Each row is a point. A path goes straight from each point to the next, and from the last back to the first. The post is the endless flat space through its rows: a point in 2 columns, a line in 3, a plane in 4, and so on, so that a path can go around it. How many times does the path go around the post? Going back the other way cancels.

Post:
[[0.002, -0.016]]
Path:
[[0.015, 0.007],
[-0.026, 0.007],
[-0.026, 0.013],
[0.042, 0.008],
[0.022, -0.016],
[0.044, 0.016],
[-0.004, 0.005],
[-0.017, 0.027],
[0.030, 0.009],
[0.062, -0.016],
[-0.002, -0.034],
[0.012, -0.064],
[0.029, -0.018],
[0.057, 0.007],
[0.029, -0.028],
[-0.029, -0.051],
[-0.068, -0.030],
[-0.014, 0.007],
[0.040, 0.008],
[0.056, -0.030],
[-0.023, -0.060],
[-0.027, -0.026],
[-0.030, 0.010],
[0.046, 0.022],
[0.065, -0.021],
[-0.002, -0.063],
[0.013, -0.029],
[0.049, -0.012]]
Times around: 2

Post:
[[0.002, 0.009, 0.032],
[-0.020, -0.035, -0.022]]
Path:
[[0.004, -0.006, 0.037],
[-0.012, -0.045, -0.004],
[0.009, -0.025, -0.011],
[-0.021, 0.001, -0.042],
[-0.035, 0.021, 0.011],
[-0.029, 0.006, 0.077],
[0.025, 0.008, 0.064],
[-0.014, -0.055, -0.064],
[0.010, 0.002, -0.032],
[-0.029, -0.010, -0.018],
[-0.028, 0.008, 0.058],
[0.014, 0.001, 0.051],
[0.049, 0.039, 0.045],
[0.023, 0.053, 0.054],
[-0.007, -0.007, -0.015],
[-0.029, -0.011, 0.000],
[-0.019, -0.015, 0.021],
[-0.008, -0.045, -0.020],
[0.032, 0.016, 0.013],
[-0.047, -0.014, -0.063],
[-0.050, -0.005, 0.048],
[-0.027, -0.086, -0.040],
[0.039, -0.030, 0.025],
[0.014, 0.027, 0.003],
[-0.040, 0.019, 0.020],
[-0.006, 0.011, 0.050]]
Times around: 5

Post:
[[-0.005, -0.002, -0.015, 0.031, 0.003, 0.016],
[-0.067, 0.005, -0.065, -0.028, 0.055, -0.009],
[-0.035, 0.001, -0.021, -0.027, 0.050, 0.018],
[0.005, -0.030, 0.045, 0.008, -0.013, 0.028],
[0.026, 0.023, 0.048, 0.018, -0.056, 0.006]]
Path:
[[0.010, -0.017, 0.026, 0.039, -0.003, -0.006],
[-0.034, -0.032, -0.068, 0.012, 0.079, 0.029],
[0.001, -0.028, -0.005, 0.016, 0.023, 0.056],
[-0.039, -0.019, -0.033, 0.036, -0.010, 0.026],
[-0.044, 0.007, -0.028, 0.007, 0.061, 0.011],
[0.016, 0.040, 0.007, 0.016, -0.038, -0.048],
[-0.005, -0.023, 0.067, 0.013, 0.012, 0.034],
[-0.078, 0.048, -0.046, -0.021, 0.037, -0.004],
[0.004, 0.039, 0.004, 0.045, -0.001, -0.009],
[0.008, 0.004, -0.006, 0.001, -0.015, -0.034],
[0.025, -0.014, 0.009, 0.035, -0.037, 0.020],
[-0.004, -0.004, -0.016, -0.060, 0.066, 0.009],
[-0.037, -0.058, -0.019, 0.044, 0.038, 0.018],
[-0.009, 0.011, 0.016, 0.043, -0.020, 0.020],
[0.013, -0.019, 0.044, 0.091, -0.061, 0.022],
[-0.018, -0.008, 0.050, -0.023, -0.017, 0.029],
[-0.006, -0.025, -0.021, -0.004, 0.023, 0.023],
[-0.073, -0.040, -0.051, -0.053, 0.053, 0.009],
[0.004, 0.014, 0.007, 0.014, -0.016, 0.034],
[-0.057, 0.056, -0.051, 0.032, 0.008, -0.028],
[-0.012, 0.042, 0.022, 0.034, -0.013, 0.019],
[0.000, 0.018, 0.028, -0.010, -0.001, 0.037],
[-0.016, 0.004, 0.035, 0.010, 0.013, 0.020],
[-0.038, -0.060, -0.002, -0.006, 0.009, -0.011],
[-0.044, -0.036, -0.014, -0.036, 0.042, -0.001],
[-0.062, 0.021, -0.018, -0.033, 0.035, -0.030]]
Times around: 1

Post:
[[0.025, 0.000, -0.005, -0.019, -0.045, 0.031, -0.022, 0.001],
[-0.022, 0.022, 0.025, -0.002, 0.015, -0.035, -0.047, -0.017],
[0.007, -0.015, 0.008, -0.023, -0.035, 0.047, 0.053, 0.034],
[-0.014, 0.023, -0.008, 0.006, -0.012, 0.052, -0.008, -0.002],
[0.014, 0.060, 0.022, -0.002, -0.014, 0.003, -0.040, 0.020],
[-0.051, -0.016, 0.031, 0.062, -0.019, -0.014, 0.076, 0.019],
[0.005, -0.012, -0.018, -0.023, -0.029, 0.018, -0.017, 0.035]]
Path:
[[-0.062, -0.027, -0.037, 0.035, -0.001, 0.107, 0.018, -0.002],
[-0.052, -0.008, -0.022, -0.002, 0.002, 0.007, -0.025, 0.020],
[-0.009, 0.049, 0.014, 0.052, -0.067, 0.012, 0.042, 0.045],
[-0.005, 0.047, 0.031, -0.001, 0.010, -0.071, -0.011, 0.055],
[0.035, 0.020, 0.016, 0.007, 0.013, -0.009, -0.026, 0.013],
[-0.028, -0.052, -0.025, 0.064, -0.033, 0.071, 0.025, -0.006],
[0.034, 0.038, 0.051, 0.001, -0.062, 0.005, -0.027, 0.009],
[0.020, -0.024, 0.023, -0.064, -0.007, 0.076, -0.011, 0.004],
[0.039, 0.016, 0.005, 0.030, -0.030, 0.024, -0.013, 0.094],
[0.024, -0.036, 0.028, -0.036, 0.031, -0.007, -0.014, -0.011],
[0.026, -0.043, -0.010, -0.007, -0.051, 0.110, 0.035, -0.033],
[-0.014, 0.010, 0.038, -0.016, -0.042, 0.059, 0.027, -0.021],
[-0.034, -0.023, -0.032, -0.043, -0.030, 0.060, -0.032, -0.066],
[-0.011, 0.048, -0.024, 0.013, -0.041, 0.022, 0.014, 0.033],
[0.023, 0.030, -0.004, 0.022, -0.033, 0.020, 0.001, 0.003],
[-0.011, -0.020, -0.017, 0.018, 0.003, 0.055, -0.005, 0.000],
[0.014, 0.026, 0.054, -0.027, 0.002, 0.016, 0.017, 0.039],
[-0.032, -0.041, 0.022, 0.032, -0.070, 0.014, 0.045, -0.038],
[-0.012, 0.004, -0.005, 0.005, -0.063, 0.011, 0.017, -0.016],
[-0.005, 0.024, -0.012, -0.022, 0.005, 0.019, -0.039, -0.040],
[0.007, 0.004, 0.019, -0.017, 0.009, -0.027, -0.007, 0.033],
[0.009, -0.015, 0.032, -0.044, -0.009, 0.002, 0.067, 0.030],
[-0.083, 0.027, -0.021, -0.020, 0.032, 0.032, 0.001, -0.019],
[-0.031, 0.019, 0.005, 0.052, -0.047, 0.039, 0.029, -0.008],
[0.015, -0.006, 0.049, -0.044, -0.017, 0.001, -0.015, 0.015],
[0.005, 0.009, 0.035, 0.002, -0.006, -0.007, -0.006, -0.002],
[0.035, -0.024, -0.010, -0.017, -0.024, 0.038, -0.002, -0.026],
[-0.010, 0.022, 0.036, -0.035, 0.014, -0.017, 0.007, 0.005],
[-0.010, 0.014, -0.011, 0.016, -0.045, 0.017, 0.038, 0.027],
[0.019, 0.068, 0.054, 0.002, 0.003, -0.045, -0.023, 0.017],
[0.011, -0.029, 0.002, 0.003, -0.035, 0.082, 0.085, 0.044]]
Times around: 2
